Rows are points. Each copy is the shape, with its points in the same order, turned, moved and blurred by noise. Is it also mirrored, or only turned?

Shape, 5 rows:
[[ 12 -39]
 [-28 -44]
 [-58  71]
 [ 27   6]
 [-22  -1]]
Copy 1 (5 x 2):
[[ -4  32]
 [-40  18]
 [ -9 -95]
 [ 30  -1]
 [-12 -20]]
Copy 1 is: mirrored
Copy 2:
[[-24  30]
 [-52  -2]
 [ 30 -88]
 [ 21  19]
 [-11 -18]]
Copy 2 is: mirrored

Shape (9 x 3):
[[ 76  28  -9]
 [-15  32 -44]
 [-44 -13  55]
 [-27  -2  -4]
 [-36  35 -16]
 [-39  39 -32]
 [-21 -60 -56]
 [ 27 -16  -7]
 [-24  -2   7]]
Copy 1:
[[ 37  83 -63]
 [  5  63  22]
 [-34 -41 -22]
 [ -3  16  12]
 [-26  41  17]
 [-31  55  29]
 [ 46  -8  41]
 [ 30  19 -23]
 [-17  14 -10]]
Copy 1 is: mirrored
Copy 2:
[[ 95  13  35]
 [  8  56  14]
 [ -7 -35 -54]
 [ -2   7  -8]
 [  3  48 -20]
 [ -3  59 -11]
 [-41  -4  61]
 [ 35 -10  29]
 [  2   1 -13]]
Copy 2 is: mirrored
Copy 3:
[[ 19  90  17]
 [  5  12 -63]
 [-27 -54  24]
 [ -4 -21 -20]
 [-17  -9 -49]
 [ -5 -14 -63]
 [ 86 -35 -24]
 [ 22  15   9]
 [ -6 -30  -4]]
Copy 3 is: only turned

Shape, 6 rows:
[[-31 -22  17]
 [  6  39   1]
 [-24 -26  44]
 [ 86 -12 -45]
 [ -6  59 -19]
 [ 17 -12  47]]
Copy 1 (6 x 3):
[[-25   5  47]
 [ 20  31   5]
 [-39  24  57]
 [-37  24 -83]
 [ 45  19   2]
 [-44  51  29]]
Copy 1 is: mirrored
Copy 2 (6 x 3):
[[ -7  11  33]
 [-10   1 -40]
 [-18 -18  48]
 [ 95  -1 -38]
 [-20  22 -60]
 [  2 -37  17]]
Copy 2 is: mirrored
Copy 3 (6 x 3):
[[ 22 -31 -11]
 [-31   8  20]
 [ 32 -46  11]
 [ 30  93  31]
 [-56  16   3]
 [ 26 -22  46]]
Copy 3 is: only turned

Shape:
[[ 24 -39 -30   9]
 [-30  29 -12  55]
 [ 13  -8  12  20]
 [ 51  36  29   7]
 [ 14 -38 -16 -12]
 [-68  53  26  44]
 [ 18 -10 -54 -24]
 [ -9  68  10  77]
 [ 34   2  31   7]]
Copy 1 (9 x 4):
[[-32 -38  37   0]
 [-15  -8 -35  81]
 [-20  -9 -25   2]
 [ 25 -29 -55 -17]
 [-14 -15  34 -17]
 [  2  44 -53  81]
 [ 16 -47  33  12]
 [  3 -11 -80  78]
 [-12  -6 -32 -20]]
Copy 1 is: mirrored
Copy 2, 9 rows:
[[ 30  26 -20  19]
 [ -5 -29   2 -54]
 [ -1  36 -12 -24]
 [-31  42 -59 -46]
 [  4  37  -6  27]
 [-47 -34  35 -76]
 [  0  -3 -31  46]
 [-14 -32 -21 -95]
 [-21  54 -32 -27]]
Copy 2 is: mirrored
Copy 3:
[[  1 -47 -13 -21]
 [ 19 -16  39  58]
 [ 15  -2  12  -7]
 [ 35  44 -26   1]
 [-17 -28  -8 -31]
 [  1  26  69  74]
 [-32 -38 -40   2]
 [ 57  19  28  79]
 [ 21  23  -4 -20]]
Copy 3 is: only turned

Shape, 9 rows:
[[ 24   0 -57 -13 -18  62]
 [-56 -45  66  -2  20 -36]
 [ 44  35 -24  40 -16  82]
 [-14   9  74 -38 -46 -56]
 [ -6  23 -31   3  22  51]
 [ 40 -24  26 -43  26  42]
 [ 75   8 -14 -17  11  -4]
 [-26  16 -20  17 -22 -29]
 [  7 -28  32   5 -55 -45]]
Copy 1:
[[-76  26 -24  55  15   7]
 [ 26 -13   2 -95  38 -11]
 [-77  12  51  75  21  -1]
 [ 71  49  19 -39   4   7]
 [-59   3  -6  35  29 -41]
 [-62  76  11 -31  28  -9]
 [-58  58  22   0 -47 -19]
 [ 11 -26  -7  12 -10  -8]
 [ 24  15  16 -30 -19  42]]
Copy 1 is: mirrored
Copy 2, 9 rows:
[[-55 -28 -55 -25 -29  -2]
 [ 82 -16  53  20   1 -29]
 [-87   1 -34  -5  11  39]
 [ 67  65  40 -37 -25 -22]
 [-27 -22 -53  10  18  -1]
 [ 10 -43  -4 -65  14  15]
 [-39  -5  -3 -71  24 -31]
 [ -6  27  -7  23 -13 -52]
 [ 10  34  57 -19 -43 -37]]
Copy 2 is: mirrored
